Every row gives one point. Examples show where two turns around zero, p and q, send a point. Where does a point land after both, in the order given? Backwards means that the second turn is done in reverse. Each puzzle has new turns, and all numbers are rounded.

Turn p:
[-2 11] => [10  5]
[-38  -9] => [-19  34]
[40 -2] => [  9 -39]
Turn q:
[46  4] => [46  6]
[-22 -22] => [-21 -23]
[-7 28] => [-8 28]
[-17 -10] => [-17 -11]
Where do these land?
q, then p: [-52 -18] => [-33  44]
q, then p backwards: [18  5] => [ 0 19]
q, then p backwards: [19  7] => [-2 20]
q, then p backwards: [34 -3] => [11 32]
q, then p: [-20   9] => [ 2 22]

Turn p:
[32 19 -3] => [27 23 12]
[ 8 12 30] => [-12  31   0]
[-11  20  -3] => [  7   5 -21]
[27 29 -1] => [28 28  2]
[-32 -36 -19] => [-19 -48  -3]
[-24 -43  -5] => [-29 -39   9]
Turn q:
[  2 -27 -18] => [ 15 -27 -10]
[-12  20  -9] => [-13  14 -16]
[-24  16  34] => [-37  12  21]
[ -7 -29  23] => [ -7 -26  26]
[ 41  20 -30] => [ 42  27 -21]
Where do these land?
q, then p: [-46  19  16] => [-20 -21 -44]
q, then p backwards: [26 27 23] => [37 12 20]
q, then p: [  0 -31 -36] => [ 12 -29  35]
p, then q: [ 27 -17   7] => [-13  10  28]
p, then q: [ -6   2 -10] => [ 9 -7 -3]

Turn p:
[ 19  11 -11 -15] => [ 6 26  9  2]
[-2 14 -9 18] => [  0   6 -23   6]
[ 10  26  -3 -37] => [-19  36  23   4]
[-42 -29   9 -11] => [-22 -36   9 -31]
[ 29  10 -23 -14] => [17 36  7 -2]
[  4 -10  11  39] => [ 19 -26 -22  16]
[-17 -22  26  20] => [ -1 -43  -3   4]
Turn q:
[-31  -2 -26  -5] => [-40  -6   1   2]
[  6 -20  76   3] => [55  4 55 15]
[-4  8  3 11] => [ 1  1 -4 14]
[14 -5 11  5] => [19 -4  1 -1]
[  3  -6 -33 -13] => [-21  -7 -16 -23]
[ 13   8 -30  13] => [ -7  -9 -34  -3]
[ -1  17  -1 -14] => [-6 21 -3 -4]
Where do these land?
p, then q: [ -2  14 -15  25] => [-16  -6 -27  -6]
p, then q backwards: [13 17 36 -8] => [-35   4  17  18]
q, then p: [ 12   8 -13  21] => [ 18   8 -14 -16]
q, then p: [ -1 -21 -26 -23] => [-21  -4  23 -25]
q, then p: [ 20  -4  32 -11] => [10 15 20 29]
p, then q backwards: [-7  2  1 36] => [ 15   5 -17  28]
q, then p: [-36 -17 -14 -40] => [-50 -23  17  -5]

Turn p:
[  7  21  42 -16 -25  -1] => [  2  -6   5  38 -23 -33]
[ 6 29 24 15 11 -3] => [-11  10 -10   5   8 -37]
[ 43  19  38  23 -28  13] => [  4  13  26  47  24 -39]
[ -6 -10 -26 -29  14 -29] => [ 19 -31 -15 -28 -11  15]
[-11 -31 -21  -9  25   0] => [-13 -18  -4 -25   4  33]
[ -8  -6  39  45 -23  -2] => [-13  27 -20  50  18  -3]
[-24 -12 -57  -7   6 -26] => [ 30  -2 -22 -43  -6  38]
[-30 -13 -37   7   8  37] => [-16  30  14 -31  -9  39]
[ 23   3  -2 -28  11  10] => [ -1 -24  26 -12  -4 -12]
Turn q:
[-22 -46 -52  -4 -35 -13] => [  8 -32 -29   0  35  60]
[ -9  18  21 -37   5  21] => [-30  23 -10 -27  -7 -18]
[-20  19 -17   9  -4 -39] => [-13  -3 -14  47   2  10]
[ 5 -3  0 14 20 32] => [ 22  24  18 -16   2  -2]
[ 12  28  20  15 -10  11] => [ 15   8  -9   3 -23 -29]
[-32  20   3 -33 -27 -15] => [-40   1 -42   5  -8   5]
[ 15 -15  24  35  20 -12] => [ 18 -11  41  12 -23  -2]
[ 51 -21   1   2  30  15] => [ 21 -10  45 -23  23 -24]
Where do these land?
q, then p: [-32  43 -34 -11 -11  -7] => [ 11  42 -12 -46  13  -1]
q, then p backwards: [ 29 -18  15   0 -35  12] => [  8  11 -16 -33  19 -30]
q, then p: [15  4 62 -3 25  2] => [ 18 -11 -26  50 -33  -8]
q, then p: [ 36 -19 -19  13   7  -8] => [-22 -30   0   8  29  -3]
p, then q: [-33  -2 -40 -12  -6 -28] => [ 12  -7 -27 -31  38 -20]
q, then p: [-37  12  -9  24   6   0] => [  4  40  17  -1   7 -16]
q, then p: [ 22 -20  25 -11  15  30] => [  1 -38   1  15 -29 -15]

Turn p:
[-28   4 -11  12 -30 -36 -23 -15] => [  5 -19 -20  34  -4 -35 -24 -16]
[ 17  13 -34  -4  10   2 -19   2] => [ 32 -16  -9 -10 -17  14   4 -10]
[ 20   2  27 -23  37   5  35  -7] => [ -3  34  41 -31  12  18  -8   8]
[  3  23  -4  -3 -34   9 -35 -26] => [-16 -30 -20  -8 -37 -12 -19 -15]
[-46  20 -16  -1  -4   4  12  20] => [  8   8 -36  19  11   8 -20  31]
[-28   5  -3 -22 -56 -31  15  31] => [ -3  43 -45  31 -15 -38  -7   5]
[ 15   4  41  -2  31  17 -14  -4] => [-13 -13  35 -36   4  -4   4  22]
[ -4 -56  44 -39  11  -8  19  15] => [-20  46  13 -28  48 -33  23  -3]
[ 37   0 -15  52  24  15   7   6] => [ 10 -24  35  19 -10  41  34   2]
[ 14 -15 -29  30  11  23   1 -21] => [ -2 -29   6   9   7  39  14 -23]
Turn q:
[-45 -37  10 -19  23 -30  45  23] => [-60  21 -15   6 -52  -6  11  26]
[ -1  -6 -17 -14  -9 -48  19   8] => [-15  25 -22 -13 -25 -30  -5 -17]
[ -7  29  18   2   5 -19   3 -22] => [ 15  32 -21  12  11   9   7   3]
[ 13  -2 -34 -20 -28  58  -4 -12] => [ 16 -55  -1 -39  24  -1 -19  18]
[  9 -18  21   4  -5 -21  55  11] => [-20  25   4 -18 -21 -25  43  14]
[ 12   8  31  12 -16   5 -57 -16] => [ 31   3  18   3  18  47  -1 -35]
[ 13  28 -12 -11   3  45 -36  24] => [ 35 -26  32   4  13   8 -42  15]
[ 13  16  -3   2  22  11 -44 -27] => [ 10  -2   4  19  44  22 -25 -16]
[  9 -31  -2  18  12 -19  37   9] => [-34   5   6   2 -10 -31  32  -3]
[-17  13 -12  27  -7  19 -19   3] => [ 24 -29  -4  25  -2   7  -1  -3]
Where do these land?
q, then p: [-30  -1   0  53 -15 -14 -38   0] => [-36 -23  16  27  -4  33   9 -39]
q, then p: [-16  -5 -28  56 -16  23  20  23] => [-12  25  17  45  18 -10  35 -35]
q, then p: [-17 -12 -21 -27  22  11  10  25] => [  3 -12 -29  10   9 -37  12  15]
q, then p: [ 30  -1  24 -27 -24  -7  -6  18] => [-14  17   3 -38 -25 -16 -18   4]
q, then p: [ 23  38  44  -2 -10   7  36   5] => [ 15  44  22 -10 -39  10   7  31]
p, then q: [-16   2 -31 -31  19 -23  34 -37] => [ 20   0   8  16  58  23 -29 -12]
q, then p: [  5 -12  24  -1  23 -26  18 -36] => [ 14   6  -6   9   8  32 -38  27]
p, then q: [ 29   3  -4   9   9   3 -39  26] => [-16   7   9 -42 -13 -22  21   1]
p, then q: [ -7 -12  -7 -31  -8  26 -35 -23] => [-34  -9 -28 -22   5   5 -33  -4]
